Each point is reached from the start by the listed moves, each made once or not at all, plus a little noise. Is the number of moves made odd or even? Then give how often each move was made.

Moves:
(1): 47  6  -3  46  8  -22
(2): -40  51  51  -4  32  37
(3): 36  -49  65  12  18  8
Start: 13  -9  -27  7  -27  38
Points:
-24  43  24  0  2  75 -> odd (0, 1, 0)
51  -61  32  13  -8  45 -> odd (0, 0, 1)
22  50  25  50  7  52 -> even (1, 1, 0)
54  -2  86  60  30  67 -> odd (1, 1, 1)

Moves:
(1): 43  20  -14  -52  -14  -35  -6  -16
(2): -21  49  -26  -4  32  -35  23  -30
(3): 9  -19  51  38  18  -21  -27  -3
(4): 34  21  -33  51  5  15  -15  -18
(5): 14  -17  -21  -17  32  -31  -15  17
(6): 44  34  22  -21  43  32  -28  50
Start: -22  4  -30  -17  -24  -15  -25  -13
Points:
17  62  16  1  70  -33  -51  15 -> odd (0, 1, 1, 0, 0, 1)
87  130  -79  -38  43  -39  -50  -29 -> even (1, 1, 0, 1, 0, 1)
45  106  -65  16  65  0  -52  -7 -> odd (0, 1, 0, 1, 0, 1)

Moves:
(1): 64  16  -45  -31  12  17  34  -41  -1
(2): -25  32  -10  -30  23  11  3  -8  3
(3): 31  41  21  36  23  4  -65  1  -24
(4): 6  31  -41  65  -33  1  3  -13  -8
(5): 10  -23  -36  2  51  -8  37  -21  -6
(6): -13  -38  -29  19  4  82  -13  -11  13
(7): 11  7  66  -16  -25  37  69  -39  -15
(8): 9  -13  -10  -6  28  -9  26  62  -9
Start: 4  -16  -16  9  -19  -37  7  20  -39
Points:
17  64  61  0  -1  16  12  -23  -76 -> odd (0, 1, 1, 0, 0, 0, 1, 0)
12  -10  -5  -43  59  -3  140  13  -69 -> even (0, 1, 0, 0, 1, 0, 1, 1)
103  49  -26  -37  95  19  109  -27  -93 -> even (1, 1, 1, 0, 1, 0, 1, 1)

Moves:
(1): 49  -26  43  -13  -11  12  -6  -29  24  -19  -8
(2): 24  34  -23  -13  10  16  23  7  1  -27  2
(3): -6  -9  20  -15  42  11  -3  -5  -15  -5  18
(4): 15  41  30  28  12  -2  5  -1  -1  18  25
(5): 11  -8  -34  21  22  9  -37  -4  25  5  20
(6): 17  -16  -20  24  -21  72  16  -29  -48  8  31
(7): -1  -32  8  14  25  -5  39  35  6  -6  -8
(8): 2  2  1  4  2  20  -24  26  -21  6  -23
(9): -33  9  24  0  -31  50  -24  28  19  -1  46
(10): 42  -16  -18  -43  2  0  10  -20  1  49  26
(11): 13  -10  6  1  -9  -28  -18  19  -21  -32  23
Start: 2  7  -20  24  -16  -35  28  -23  -33  -33  6
Points:
68  11  -87  17  -35  134  -10  -19  -55  6  113 -> even (0, 1, 0, 0, 1, 1, 0, 1, 1, 1, 0)
48  -20  -30  -7  14  127  67  19  -91  -7  100 -> odd (0, 1, 1, 0, 0, 1, 1, 1, 1, 1, 0)
105  2  -30  28  0  -3  -38  -4  -23  -99  20 -> odd (1, 1, 0, 0, 1, 0, 0, 1, 0, 0, 1)
125  -59  -6  -20  31  93  81  -38  -82  -29  44 -> odd (1, 1, 1, 0, 0, 1, 1, 1, 0, 1, 0)
44  -41  -43  14  -8  80  -31  -34  -69  -9  171 -> even (0, 0, 1, 0, 1, 1, 0, 0, 1, 1, 1)

Moves:
(1): 38  8  -13  -26  33  -4  1  15  0  -7  -32  -38
(2): 1  3  -6  7  16  -36  27  9  -4  -4  -22  12
(3): -10  -19  15  44  -7  18  -7  47  52  16  -25  2
(4): 22  17  -10  28  11  30  7  10  5  -31  3  19
(5): 26  21  27  3  2  16  32  42  2  11  26  -23
(6): -2  1  11  -6  23  27  -6  -9  -8  45  -8  27
(7): -22  12  -5  -20  -18  25  -4  -18  44  -11  -11  -21
(8): 7  -3  -28  -12  -4  3  -7  12  10  9  -1  6
(9): 1  45  26  3  41  -15  -28  -25  17  36  16  10
(10): 16  -47  -39  24  12  25  32  -27  -12  42  -9  -14
(11): 36  -7  18  -2  -50  1  15  16  -15  14  5  5
(12): -2  -34  40  -9  -13  -12  -5  6  28  17  10  23
Start: 7  -7  6  -12  2  33  -17  2  -31  8  -12  -3
Points:
33  -18  -1  22  18  80  1  11  54  155  -66  26 -> even (0, 1, 1, 0, 0, 1, 1, 1, 1, 1, 1, 0)
87  -21  -25  -3  64  32  72  43  -49  46  -45  -65 -> even (1, 1, 0, 0, 1, 0, 0, 0, 0, 1, 0, 0)
85  -45  58  44  -3  35  42  77  47  153  -12  21 -> even (0, 1, 1, 0, 1, 0, 0, 1, 1, 1, 1, 1)
122  -15  57  20  16  74  38  147  41  83  -57  25 -> odd (1, 1, 1, 1, 1, 1, 0, 1, 0, 0, 1, 1)
64  -47  15  3  5  2  16  -10  -5  125  -15  42 -> even (0, 1, 0, 0, 0, 0, 0, 1, 1, 1, 1, 1)
59  -45  -13  32  -46  84  70  85  46  86  -48  -37 -> odd (0, 1, 1, 0, 1, 0, 1, 1, 0, 1, 1, 0)
63  -36  -1  -36  90  57  -34  -28  4  151  -33  6 -> even (1, 0, 0, 0, 0, 1, 0, 1, 1, 1, 0, 1)

Moves:
(1): 48  14  -40  22  11  -32  -3  -22  -4  -4  -1  11  2  -11  29  33  -19  8  -58
(2): -3  19  6  -8  -4  10  19  -30  4  0  10  -16  3  5  16  -10  21  -17  10
(3): 6  -17  2  2  8  -30  27  -32  -11  -45  11  -6  6  -3  5  11  -13  -19  4
(4): -2  -17  5  25  23  16  -25  -16  17  -19  35  19  26  4  -3  -26  -9  5  -34
(5): 9  -12  -42  -44  34  8  -14  -2  -20  -17  6  -11  32  14  27  3  25  -12  23
(6): -5  -18  4  9  -24  4  25  17  11  8  -29  21  -4  -7  24  15  10  -8  -33
(7): 3  4  -22  -6  0  24  -1  16  30  5  8  1  21  7  -11  -6  -23  19  -11
(8): 23  4  6  1  2  -16  -5  42  6  -5  4  22  8  -5  9  -23  -21  8  -8
(9): 30  -17  -8  -15  -10  -13  -8  11  34  8  8  -23  -42  21  1  -1  7  -38  -1
(10): -10  2  22  26  -9  -24  2  45  11  23  10  1  7  38  16  -6  -8  -10  -5
(11): 25  -24  21  3  8  9  42  -19  14  17  56  22  -6  -13  10  16  34  31  -13
(12): -21  43  0  13  10  14  -9  47  -17  -41  -11  3  -10  0  -13  44  2  1  4
(13): -59  -5  12  -33  -16  -35  -19  1  19  5  26  7  37  -9  5  5  11  2  -8
(14): 27  -1  17  3  -12  7  7  -2  -17  -25  -13  -7  1  17  -9  6  -3  16  -8
(15): -2  -33  -15  28  -7  -3  5  -27  27  -37  17  -4  -37  12  46  25  10  38  11
(16): -28  -44  -18  -10  -7  13  7  14  -51  -6  6  -48  10  -17  -4  -31  14  22  -1
(17): -1  9  11  7  20  -20  -8  9  -4  -17  -27  -35  0  -17  -22  10  26  -5  30
(18): -1  4  44  22  26  28  2  -4  14  16  13  -13  -6  -57  8  45  -14  23  -21
Start: 12  4  26  30  -9  1  -13  -1  12  6  -19  -28  25  20  -22  3  9  13  -5
Points:
-75  -44  26  52  19  29  -4  -8  54  -89  101  -78  70  -8  2  31  96  107  -17 -> odd (0, 1, 0, 1, 0, 0, 1, 0, 0, 0, 1, 1, 1, 0, 1, 1, 1, 0)
40  -8  56  92  -2  -24  -2  95  66  -96  -27  -51  28  79  -31  51  -2  -26  -60 -> odd (0, 0, 1, 1, 0, 1, 1, 0, 1, 1, 0, 1, 0, 1, 0, 0, 1, 0)
32  -52  -7  -5  8  -18  13  62  -62  -128  -67  -133  19  29  -11  62  75  -30  12 -> even (0, 0, 1, 0, 1, 1, 0, 0, 1, 0, 0, 1, 0, 1, 0, 1, 1, 0)
128  -68  81  35  90  -10  8  -15  48  -80  74  -59  42  -17  5  44  43  23  -34 -> odd (0, 0, 1, 1, 1, 0, 0, 1, 1, 0, 1, 0, 0, 1, 0, 0, 1, 1)
18  -91  38  92  64  59  32  21  11  -125  121  -68  66  22  53  84  25  129  -57 -> odd (0, 0, 1, 1, 1, 0, 1, 0, 0, 1, 1, 1, 0, 1, 1, 1, 0, 1)
72  -68  71  85  5  -116  31  -5  122  -20  126  -11  -7  -8  108  108  -1  58  -105 -> odd (1, 0, 1, 0, 0, 0, 0, 1, 1, 1, 1, 0, 1, 0, 1, 0, 0, 1)
127  -43  40  78  -46  -49  55  31  62  32  14  -2  -17  64  51  67  31  10  -124 -> even (1, 0, 0, 0, 0, 1, 0, 0, 1, 1, 1, 0, 0, 1, 0, 0, 0, 0)
91  27  52  25  8  -107  30  3  39  -101  45  -52  23  5  9  95  54  -1  -53 -> even (1, 1, 1, 0, 0, 0, 0, 1, 1, 0, 1, 1, 1, 1, 0, 0, 1, 0)
-3  -57  3  92  -26  -73  7  33  62  -142  31  -102  44  61  58  73  35  26  -108 -> even (1, 1, 1, 1, 0, 1, 1, 0, 1, 1, 0, 1, 1, 1, 1, 1, 1, 0)

Moves:
(1): -6  16  13  22  -30  -1  -3  10  4  36  5  22  -2  7  -54  34  3  -48  -20  -7  40  -32
(2): 5  7  -29  16  -18  15  -26  -24  12  -35  -16  19  -18  6  -13  4  13  -25  8  -49  50  6
(3): 17  10  9  15  -2  14  39  18  -2  5  -20  -22  -3  28  1  30  2  -15  -12  -21  -3  9
(4): -10  -9  -16  7  13  16  -14  13  15  -7  3  -10  7  5  -8  -12  -9  -4  -30  -18  -10  28
(5): 9  -10  -3  30  -2  -20  38  19  38  -17  0  -11  2  -25  5  -3  29  -11  -14  2  -15  -3
(6): 30  17  -25  -37  2  23  13  12  1  24  32  -19  14  2  -22  -12  0  3  27  -11  -15  -14
(7): 28  -32  0  -2  -15  3  38  -35  -48  25  -1  32  31  -20  25  -43  -13  1  -23  -10  24  21
(8): -28  8  -24  -4  18  -26  -6  21  -24  34  -1  -22  -25  21  49  -7  7  -4  -34  -18  25  9
(9): 31  6  18  -2  -18  13  -2  9  29  -1  0  7  3  12  26  -14  -15  14  -3  5  2  -12
(10): -12  28  19  -32  -23  -1  61  -12  6  -16  -11  -7  19  2  0  -3  36  13  3  3  -24  54
(11): -49  -25  -17  -6  30  38  7  28  -16  -27  21  3  0  18  13  23  -3  -16  11  -7  19  -28
(12): -14  19  9  -7  17  -11  -22  -9  10  -8  -30  26  5  10  22  -19  -42  -10  23  -14  -3  -13
(13): -4  15  -1  -1  -34  -15  -4  32  18  2  18  -18  9  2  30  25  -23  -7  12  -23  -9  17
(14): -6  16  -15  30  7  5  27  -25  18  25  -5  -29  -12  23  4  -10  -11  8  1  23  2  -35
(15): -5  -20  -22  10  -10  18  -22  11  26  20  -26  -26  9  -21  26  3  22  -24  6  -8  0  -19
(16): 15  26  0  -1  7  16  -5  10  8  -15  -15  -1  21  -25  -25  4  -2  0  -16  27  6  -13
(17): 0  19  13  0  15  -4  -4  30  3  13  -11  -31  30  20  -31  11  14  17  2  4  27  -5
(18): 21  13  19  55  20  28  2  1  2  1  25  -6  -25  -23  16  -25  1  17  21  -9  0  10
(19): -9  -13  8  -28  25  19  40  5  8  13  -27  -15  0  -11  1  1  -50  -1  10  29  22  14
(20): -15  -14  -11  -16  -46  3  -12  14  10  -34  -9  -20  -6  23  0  -26  20  -26  48  21  -17  -15
Start: -5  -29  57  15  -13  18  15  -11  -9  14  -4  -25  -19  -22  4  -22  49  3  -7  0  5  -22
Points:
-36  -25  12  114  -78  92  123  10  38  -2  6  -47  -44  28  65  -103  105  -78  -39  -63  102  -20 -> even (1, 1, 0, 1, 1, 0, 1, 1, 1, 1, 1, 0, 0, 1, 0, 0, 0, 1, 0, 1)
-39  4  90  89  -50  108  84  123  117  -21  -56  -101  21  35  19  -23  110  -87  26  -47  22  -49 -> even (1, 0, 1, 1, 1, 0, 0, 0, 1, 1, 1, 1, 0, 0, 1, 0, 1, 1, 0, 1)
-18  -26  10  53  -58  81  6  79  115  -13  -99  -98  22  -42  -97  -7  88  -117  -14  4  107  -63 -> odd (1, 1, 0, 1, 1, 0, 0, 0, 0, 0, 0, 0, 0, 0, 1, 1, 1, 0, 1, 1)
30  25  59  132  -108  32  148  -47  41  36  10  -24  -15  -48  19  -45  83  -48  -18  -69  71  18 -> even (1, 1, 0, 0, 1, 0, 1, 0, 0, 1, 0, 0, 1, 1, 0, 0, 0, 1, 0, 0)
17  77  44  80  15  45  114  104  67  131  18  -155  -8  -31  -23  -3  16  -19  -18  17  88  -74 -> even (1, 0, 0, 0, 1, 1, 0, 1, 0, 0, 0, 0, 1, 1, 0, 1, 1, 1, 1, 0)
6  55  35  72  39  106  27  4  64  75  -30  -68  -18  17  -79  -52  -34  -37  35  -52  117  -64 -> odd (1, 1, 0, 1, 0, 1, 0, 0, 0, 0, 0, 1, 0, 1, 0, 0, 1, 1, 1, 0)
94  -17  56  24  -38  110  153  5  67  42  -40  -84  47  -79  36  -101  86  10  30  -46  76  29 -> even (0, 1, 0, 0, 1, 1, 1, 0, 1, 1, 0, 0, 0, 0, 1, 0, 1, 1, 1, 0)
52  -25  27  48  28  93  99  53  -21  39  58  -44  4  -62  90  -99  51  9  -39  -21  52  -54 -> even (0, 0, 0, 0, 1, 1, 1, 1, 1, 0, 1, 0, 0, 0, 0, 1, 0, 1, 0, 0)
3  -62  0  -4  -50  133  73  23  -22  -15  41  -50  -14  -25  52  -75  -9  -49  105  -60  81  -13 -> even (0, 1, 0, 0, 0, 1, 1, 0, 0, 0, 1, 0, 1, 0, 0, 0, 0, 1, 1, 1)

Moves:
(1): -29  -2  8  4  -36  -31  10  20  -12  -13  9  -10  -2  22  -5  1  9  -14  17  -22  10  9  -1  -3  -2
(2): 15  -33  -3  9  -12  22  11  14  27  -5  7  6  18  -23  -5  -12  9  17  53  -30  11  17  1  -7  0
(3): 26  5  -46  -3  -9  42  11  6  -3  -11  -25  7  -4  14  14  -20  -41  14  7  33  -5  -13  -23  -19  -20
(4): -29  4  19  42  -3  -5  -16  -7  4  -8  29  -5  13  9  7  10  3  14  4  -23  -4  32  13  35  14
(5): 24  7  22  2  -2  10  -40  -38  15  -3  -2  43  15  0  21  30  -14  -32  15  -12  3  22  14  36  20
(6): 2  -8  1  33  -15  -19  5  -26  29  -4  27  -15  -24  -6  -19  35  30  10  11  -30  21  24  15  14  11
(7): -29  3  41  28  3  -19  3  -23  13  -4  27  1  2  46  -29  10  17  -12  -13  -21  5  11  23  2  5
(8): 3  -1  23  18  3  -16  -34  6  -13  24  -13  15  -8  12  12  -17  0  -17  14  -8  17  29  20  10  -18
(9): 1  -23  -2  -11  18  -2  10  1  3  -16  2  -33  -22  42  -4  10  -35  25  -5  -1  7  -14  -18  6  0
(10): 6  7  10  -9  0  -17  3  10  -2  -5  -18  21  0  3  13  -2  -9  9  -10  7  -14  -21  -9  29  -1
(11): -15  37  6  4  2  -3  -24  -39  1  18  -21  -12  4  -6  -16  35  34  -4  -3  1  -11  -20  8  -5  -21
(12): -19  -11  11  16  5  9  -4  -3  -17  17  5  48  3  -29  -23  16  9  7  19  -8  -9  -2  11  35  58
(13): -20  11  4  -1  -7  -16  10  -23  -3  28  -6  1  6  -18  5  7  26  3  9  13  -13  9  3  5  -5
(14): 7  -36  15  -4  -11  23  -34  2  -7  9  28  33  -6  -2  19  12  19  4  17  13  42  -5  -21  10  13
(15): 9  35  18  -18  15  21  33  29  22  41  10  -26  20  14  36  13  -14  25  -14  -35  -6  -5  13  19  10
(16): -28  -2  -14  3  26  -26  -1  -33  -20  -2  44  4  17  0  -12  25  44  -27  17  -15  31  -1  21  -27  -31
(17): -4  12  -7  -3  21  -14  -18  -14  1  12  -14  -2  2  16  -1  -18  14  23  -7  8  17  4  0  2  13
(18): -23  -4  -12  -12  0  -16  -21  -8  11  43  -9  10  -9  -28  -10  12  26  -20  -26  -1  13  15  -20  -1  -16
(19): -6  -12  -26  -14  5  -6  12  3  -15  17  7  -19  20  13  -2  3  15  -1  -10  23  -6  -26  -7  -3  -3
(20): 1  -13  -34  -17  5  19  -17  2  20  -8  -35  -14  -24  15  41  -28  -18  22  -8  28  -6  -51  4  -30  -12
(21): 31  -16  -17  -4  47  21  -7  25  11  1  -16  31  -8  -20  28  -6  19  -4  22  8  -3  -3  -29  -7  26
(22): 11  -5  2  4  -4  0  -7  -11  -6  1  6  -1  -10  -19  -4  -6  -6  -23  -27  -40  -7  -3  -14  -8  -4
(23): -4  -8  0  -6  -20  -22  -3  9  -11  17  -19  7  -1  5  1  8  -11  26  -18  9  -20  4  -1  -20  1
(24): 3  -27  -12  23  -7  15  23  13  -16  -4  -35  35  29  -48  16  13  -15  6  28  29  13  -31  -18  4  41
Start: 20  -17  21  -37  26  11  -22  -24  -10  40  -5  -3  -22  10  -39  -26  -27  6  10  18  -3  -3  12  5  42
Points:
56  -37  -24  -20  82  50  -37  40  21  84  -40  44  0  46  100  -51  -43  82  74  -4  -2  -11  20  -13  15 -> even (0, 1, 1, 1, 0, 0, 0, 1, 0, 1, 0, 0, 0, 0, 1, 1, 0, 0, 0, 1, 1, 0, 1, 0)
28  -106  37  37  10  -24  -47  -49  40  60  -50  93  -12  -13  31  4  36  -30  115  -42  22  -18  14  48  96 -> odd (1, 1, 0, 0, 1, 1, 1, 1, 0, 1, 0, 0, 1, 0, 0, 0, 0, 0, 1, 1, 1, 1, 0, 1)
43  -116  27  14  91  15  -179  -81  -4  76  -67  127  -5  -7  73  28  6  51  97  -7  75  -40  -16  35  87 -> odd (0, 1, 0, 1, 1, 0, 0, 1, 1, 1, 1, 0, 0, 1, 0, 1, 1, 0, 0, 1, 1, 1, 1, 1)
-81  -14  17  16  36  -107  -64  -97  -47  167  -9  93  -30  20  -89  86  140  -23  43  12  16  9  21  12  29 -> even (1, 0, 1, 0, 0, 1, 1, 1, 0, 1, 1, 1, 1, 0, 0, 1, 0, 1, 1, 0, 1, 0, 1, 0)
-17  -26  44  -36  45  -6  -61  -31  0  155  -94  120  21  -23  32  79  17  -3  -16  -13  -47  -95  -18  56  142 -> even (1, 0, 0, 0, 1, 0, 1, 0, 0, 1, 1, 1, 0, 0, 1, 0, 0, 1, 1, 1, 1, 1, 1, 1)
84  -136  -57  -34  90  22  -69  -52  75  66  -87  59  -38  -45  37  4  -12  38  43  10  50  -68  -71  45  114 -> even (0, 1, 0, 0, 1, 1, 0, 0, 1, 1, 0, 0, 0, 0, 0, 0, 1, 1, 1, 1, 1, 1, 0, 1)
-15  -132  -65  -34  68  -24  -70  -53  17  83  -29  31  -26  -15  0  54  119  54  105  38  121  -107  -59  -17  62 -> even (1, 1, 0, 0, 0, 1, 0, 0, 1, 1, 1, 0, 0, 1, 0, 1, 1, 1, 1, 1, 1, 0, 0, 1)
-24  -22  -4  -60  23  -17  -54  -112  1  164  33  -44  -22  9  8  75  91  38  -14  -14  21  -80  30  -41  0 -> even (0, 0, 0, 0, 0, 1, 0, 0, 0, 0, 1, 0, 1, 1, 1, 1, 0, 0, 1, 1, 0, 1, 1, 0)
-21  -32  65  -33  68  14  -106  -93  -27  229  -56  97  36  -28  9  90  34  24  50  47  65  -29  -2  120  139 -> even (0, 0, 0, 0, 1, 0, 0, 1, 1, 0, 1, 1, 1, 1, 1, 0, 1, 1, 1, 0, 0, 0, 0, 1)
-24  -94  81  28  -46  -32  18  9  -38  46  -25  108  14  -31  -68  2  -21  19  56  -54  -20  -15  2  39  141 -> even (1, 1, 0, 0, 0, 0, 1, 0, 0, 1, 0, 1, 0, 0, 0, 0, 0, 0, 0, 0, 0, 1, 1, 1)
-23  -21  20  -1  38  4  -91  -100  -52  92  36  24  9  82  -55  27  65  -34  36  43  75  -26  31  -25  -28 -> odd (0, 0, 1, 0, 0, 0, 1, 1, 0, 0, 1, 0, 0, 1, 0, 1, 0, 0, 1, 0, 0, 0, 0, 0)
-97  -32  132  37  13  -48  -107  -55  44  141  36  9  -71  100  -22  78  42  54  18  -83  68  -5  48  130  80 -> odd (1, 0, 0, 1, 0, 1, 1, 1, 1, 1, 1, 1, 0, 1, 1, 0, 0, 1, 0, 1, 0, 0, 0, 0)

Moves:
(1): -9  3  4  -8  -14  -29  6  1  -11  -6  0  20  -5  -4  16  -29  -20  -6  -11  -9  -3  2  14  -5  -5  1
(2): -26  27  -3  45  -50  -22  24  -49  -17  40  -19  -30  -46  -49  -43  -28  -11  16  49  20  -10  -5  -29  -16  11  40
(3): 8  -33  -16  25  -15  -11  10  9  -37  26  -11  2  18  20  -6  -22  -14  14  19  -11  6  0  17  -3  37  10
(4): -43  -5  -2  -10  5  10  4  5  32  -18  4  33  -24  -14  -6  -1  6  3  21  33  19  7  -4  18  15  -9
(5): -13  -14  20  3  -22  -32  -7  -2  -8  15  -19  -5  -23  17  35  -16  -8  -9  -15  -4  -37  10  -1  9  27  -4
(6): -11  -42  -3  -28  -8  1  11  -17  21  34  23  -3  11  -32  -46  -14  -4  -41  35  71  3  -9  -29  -16  41  -21
(7): -7  -45  -18  -30  24  -4  10  10  -22  0  8  -58  7  0  19  16  -6  5  19  -54  7  -10  16  17  -3  25
(8): 8  -2  19  34  -26  -26  27  -6  -31  42  -10  22  20  -11  -3  9  -2  -6  21  -17  -3  -3  -8  -6  -8  19
(9): -2  -32  4  -20  3  9  28  -8  42  9  -12  -22  44  -9  22  7  -4  -3  18  24  1  -3  35  20  1  36
(10): 15  -16  10  -4  -38  3  -11  39  7  16  14  -3  5  -30  24  -28  -12  46  -26  -15  -19  -18  40  -6  -22  -46
(11): -5  -3  -27  -29  50  21  13  -14  53  -42  10  -17  -17  12  3  18  35  25  20  -5  17  -47  -22  -23  -16  -9
(12): 28  12  -4  13  5  16  -2  8  -33  7  -12  -10  48  -18  -16  -3  -36  -7  36  1  -8  -20  5  -24  1  28
(13): 21  -1  -12  0  -23  15  -9  8  19  7  0  -11  -9  1  9  9  -5  5  -5  -35  5  11  -14  23  20  26
(14): 14  -11  10  -13  -16  18  19  3  8  -9  16  2  3  -9  1  1  5  -19  11  17  -36  2  -10  -8  -13  -8
(15): 6  -17  1  16  -23  -7  -20  -3  1  -1  4  2  -20  15  9  -17  -26  0  15  1  23  16  17  -9  8  -6
(16): 34  -4  16  21  -12  -13  1  -16  9  -11  -12  -8  -6  7  19  -33  -32  19  -3  -51  6  2  -15  15  -28  -16
(17): -5  7  3  24  1  -24  -4  34  -11  22  4  17  -6  -1  -5  -40  7  14  0  -14  20  8  -4  7  6  9
(18): 11  -1  4  -12  -16  10  -4  8  15  23  9  -6  -23  2  15  1  -17  -19  -38  -3  7  -1  5  22  -17  -34
(19): -11  11  -30  -8  -8  -7  -9  5  -21  -2  21  -25  17  16  -8  12  -19  17  16  3  -5  0  0  9  3  26
(20): -17  -17  1  -10  17  6  -7  -18  20  -14  0  18  13  -2  -8  -25  12  -38  7  -14  -1  -18  9  5  -13  -8
(21): -1  -5  31  4  -24  -9  -6  7  8  -2  -19  -10  -3  11  -28  -13  0  -34  -9  8  14  -4  9  7  -15  -13
(22): 53  42  1  22  -14  -6  7  40  14  -19  -56  -38  7  -20  2  41  30  -23  12  -14  -38  3  29  7  -18  -32
(23): 22  35  35  -19  -6  -10  28  4  17  -2  29  34  -10  0  -15  -18  3  -19  27  -47  -3  1  38  9  -2  -25
(24): -45  -5  31  34  -13  -9  22  -4  20  -13  18  17  24  12  -14  -11  0  -55  12  -2  17  -2  -12  -36  7  -26
Start: -50  -28  -41  12  5  32  9  4  14  7  3  -16  -12  -39  21  0  -22  -22  17  12  11  -5  -20  -5  -26  7
Points:
-22  -230  0  -10  -115  21  57  24  136  52  -11  -85  -31  -27  124  -93  -90  -27  65  -113  17  -54  52  75  -56  -29 -> odd (0, 0, 1, 1, 1, 0, 1, 1, 1, 1, 1, 0, 1, 1, 1, 1, 0, 1, 0, 1, 1, 0, 0, 0)
-4  -195  -32  5  -163  -38  4  27  -13  116  25  -73  13  -43  34  -133  -168  -58  60  -112  46  -32  40  41  -25  -32 -> odd (1, 0, 1, 0, 0, 1, 1, 1, 0, 1, 0, 0, 1, 0, 1, 1, 0, 1, 1, 1, 1, 0, 0, 0)
-34  -96  5  51  -91  15  44  -21  135  17  -10  -74  -42  -94  20  -155  -55  0  97  -10  24  -71  13  -8  -108  -15 -> even (0, 1, 0, 0, 0, 0, 0, 0, 1, 1, 1, 0, 0, 1, 1, 1, 1, 0, 0, 1, 1, 0, 0, 0)
-54  -29  -39  66  -114  -4  99  -45  54  45  10  -68  21  -125  -73  -38  -64  -181  202  57  -26  -92  -46  -106  -44  -24 -> odd (1, 1, 0, 0, 0, 1, 0, 1, 0, 0, 1, 1, 0, 1, 1, 0, 0, 1, 1, 1, 0, 1, 0, 1)
30  -71  9  40  -130  -32  103  27  80  137  -57  -154  -25  -123  -16  -52  -64  -121  196  -60  15  -53  20  22  12  42 -> odd (0, 1, 0, 0, 1, 1, 1, 1, 1, 0, 1, 1, 1, 0, 1, 0, 1, 1, 0, 0, 1, 1, 1, 0)
-11  -1  93  108  -131  -31  64  103  122  12  -25  58  -6  -88  -4  -109  -8  -112  75  -157  30  -22  45  41  -81  -112 -> odd (0, 0, 0, 1, 0, 0, 0, 1, 0, 1, 0, 0, 1, 0, 0, 1, 1, 0, 0, 1, 1, 1, 1, 1)
